Every row gives one point. The last column is the point's height on a tilted bowl or saddle (a function of degree 2), plus a little noise. Count its main directions that bend up, bend down and stay straight.
In the rows, zero is written as 128.

Points:
[[157  90 101 186]
 [146 110 187  66]
 [138 114 182  81]
 [150 180 161  78]
 [147 151 104 123]
 [ 95 190 178 160]
 [110 124 157 126]
 [202 137 104 142]
 [138 143 103 132]
 [105 143 150 138]
 [ 81 154 122 145]
 [134 134 125 137]
 [119  91 128 133]
 [ 59 136 120 135]
 [112 101  98 138]
 [172 138 140 115]
 [139 113 102 155]
 [140  81  84 178]]
Directions: 1 up, 2 down, 0 straight

Points:
[[116  84 173 154 151]
 [126  88 120 101 153]
 [ 76  96 110  71 173]
 [168 108 104 165 145]
 [ 86 153 168 105 165]
 [130 185  92 141 174]
 [114 147 118  82 143]
 [107 162  49 126 177]
 [129  72 127 130 152]
 [ 61  89 144 165 181]
 [137 132 124 157 135]
 [ 83 116  78 120 158]
 [ 92 141 162 108 157]
 [103 145  86 148 153]
 [133 122 130 108 141]
 [ 88 148  97 101 144]
 [120 125  54 161 176]
 [ 84 117  92  93 152]
 [103 142 151 156 144]
 [153  99 117 155 136]
 [107 105 116  75 155]
 [119 171 109 162 161]
 [157 120  92 138 148]
 [156 183 125 123 177]
 [ 95 141 137 133 143]]
Directions: 3 up, 0 down, 1 straight

Points (47 x 7):
[[133 141 142  81 127 151 111]
 [ 86 148 139 122 128 123 134]
 [112 146  89 104 108 157 104]
 [ 52 128  80  88 112 175 112]
 [174 114 131 183  84 150 127]
 [164 137  82  92 138 190  37]
 [108 132 121 149 140  84 116]
 [134 132 101  97  49 103 106]
 [ 72 110 175 136  81 126 118]
 [107 159 186 151  85 132  95]
 [119  83  95 149  85 119 195]
 [ 94 134 138 122 116 139 137]
 [136 125 119 147  86 192 122]
 [133 119 175 174 120  88 105]
 [126 139 127 158 156  60  81]
 [ 17  86 163 145 168 125  84]
 [168 124 124 113 146 125 119]
 [ 80 157 149 105 121  72  84]
 [ 85 160 157 124 140 117 133]
 [168 134 154  97 105  79 140]
 [109 136 169  96 107 118 108]
 [121 125 145 112 154 125 123]
 [134  82 104  91 108 138 134]
 [140 117 130 144 144 105 119]
 [144  98 177 159 145 109 101]
 [119 109 103 125 166  82  78]
 [142 150 103 154  93 163 115]
 [ 99 198 111 100 187 131 137]
 [141 125 153 126  68 123 132]
 [104 168 103 115 130  80  88]
 [128 135 156 180 137 104 116]
 [117 169 139 159 128  84 113]
 [149 131 134 158  73 146 135]
 [ 98 150 104 115 154  89 100]
 [158 122 141 114 124 143 127]
 [109 102 150 103  80 168 118]
 [118 117  79 144 152 128 109]
 [121 148 149 117 185  83 117]
 [165 121 166 131 134  81 130]
 [140 112 143 153 111  62 113]
 [ 88  70 150 134 158  50  25]
 [ 79 148 100 139  84 218 151]
 [ 82 174 120 135 126 127 147]
 [118 169  94 144 154 110 107]
 [102 121 126 176 120 176 168]
 [152 133 121 166 134 111 111]
 [ 76 104 116 140 195 139  98]]
Directions: 2 up, 4 down, 0 straight

Points (62 x 9):
[[131 153 106  87 152 139 174 115 124]
 [138  97 131  95 169 124 117  79 162]
 [ 49 125 112 128 128 166 184 179  65]
 [167 186 140 165 149 139 111 113 110]
 [166  52 153  94 125 137 122 155 168]
 [137 179  90 119 104 109 110 180 124]
 [233 122 119 161 172 122 102 104 169]
 [158 123 132 123 107 106 129  71 152]
 [111 150 176  70 153 145 201 131 116]
 [147  62 175 103 115 171 132  55 224]
 [189 113 116  96 108 128  78 144 101]
 [139  85  70  98  88 106 139 156  89]
 [116 123 108 118 111 103 132 169 118]
 [130 129 135 103 129 161 154 123 142]
 [121  96 128 178 100 137 116 141 138]
 [103 169 126  89 175 213  82 165 156]
 [ 90  60 106 139  98 129 120 155 115]
 [141 133  94 166  98 113 102 114 144]
 [139 109 130 154 126 122 178 127 150]
 [153 139 118 114 113 138 153 115 145]
 [ 66 155 141 115 129 146 116 115 138]
 [ 79 132 127 123 137  86 133 173 129]
 [185 107 114 143 155 184 179 111 186]
 [137 121 127 136 128  79 144 134 144]
 [189  95 115 161 127 121 112 113 169]
 [103 184 128 116 164 168 101 115 137]
 [106 125 121 118 145 179 122 116 141]
 [131 152 193 171 167  77 116 101  99]
 [182 165 177  71 105 140  98 115  93]
 [195 182 173 132 113 147 131 115  97]
 [ 61  78  93 107 158  93 125  76 169]
 [127 141 133 106  81 108 105 129 116]
 [151  96  87 147  72 174 128  71 199]
 [188 122 110 123 154 156  74  43 144]
 [172 149 161 177 119 134 112 175  90]
 [102 145 109 156 104 184 150 112 156]
 [141 142 117  79 129 149 114  98 118]
 [ 73 151 106 115 116 125 151 156 124]
 [122  69 204 115  85  89 107  83 166]
 [166 147 130 146 100 117 103 152 108]
 [ 87 113 183 130 101  82 135 119 136]
 [121 118  83 130 161 133  79 119 169]
 [154 141 128 172 114 159  96  63 147]
 [111 113 102 174 140 135  94  78 202]
 [149 122  83 131 121 103 104 168 120]
 [ 85  97 114 109 118 141 170 113 131]
 [142 140 121 134  93 148 139  99 152]
 [104 113  81 149  95 161 184  79 184]
 [121 119 100 141 121 145 152 156 127]
 [120  88 142 158 176  84 144 142 162]
 [ 93 118 114 136  89 133 133 114 153]
 [116 147 129 149 115 165 110 170 131]
 [ 79 166 112 137 114 175 137 113 150]
 [141 123 104 133 149 127 160 134 147]
 [127 149 166 155 116 186  96 116 125]
 [160 156 178 105 142  92 137 124 115]
 [145 107 117 128  79 175  84 139 120]
 [197 146 132 158 134 141 178 150 141]
 [145 143 136 156 197 149 108 202 157]
 [129 133 130 164 130 161  93 121 144]
 [137 139 110 152  94  99 165 134 138]
 [141 139  82 190  99 115 156 183 103]]
Directions: 3 up, 3 down, 2 straight
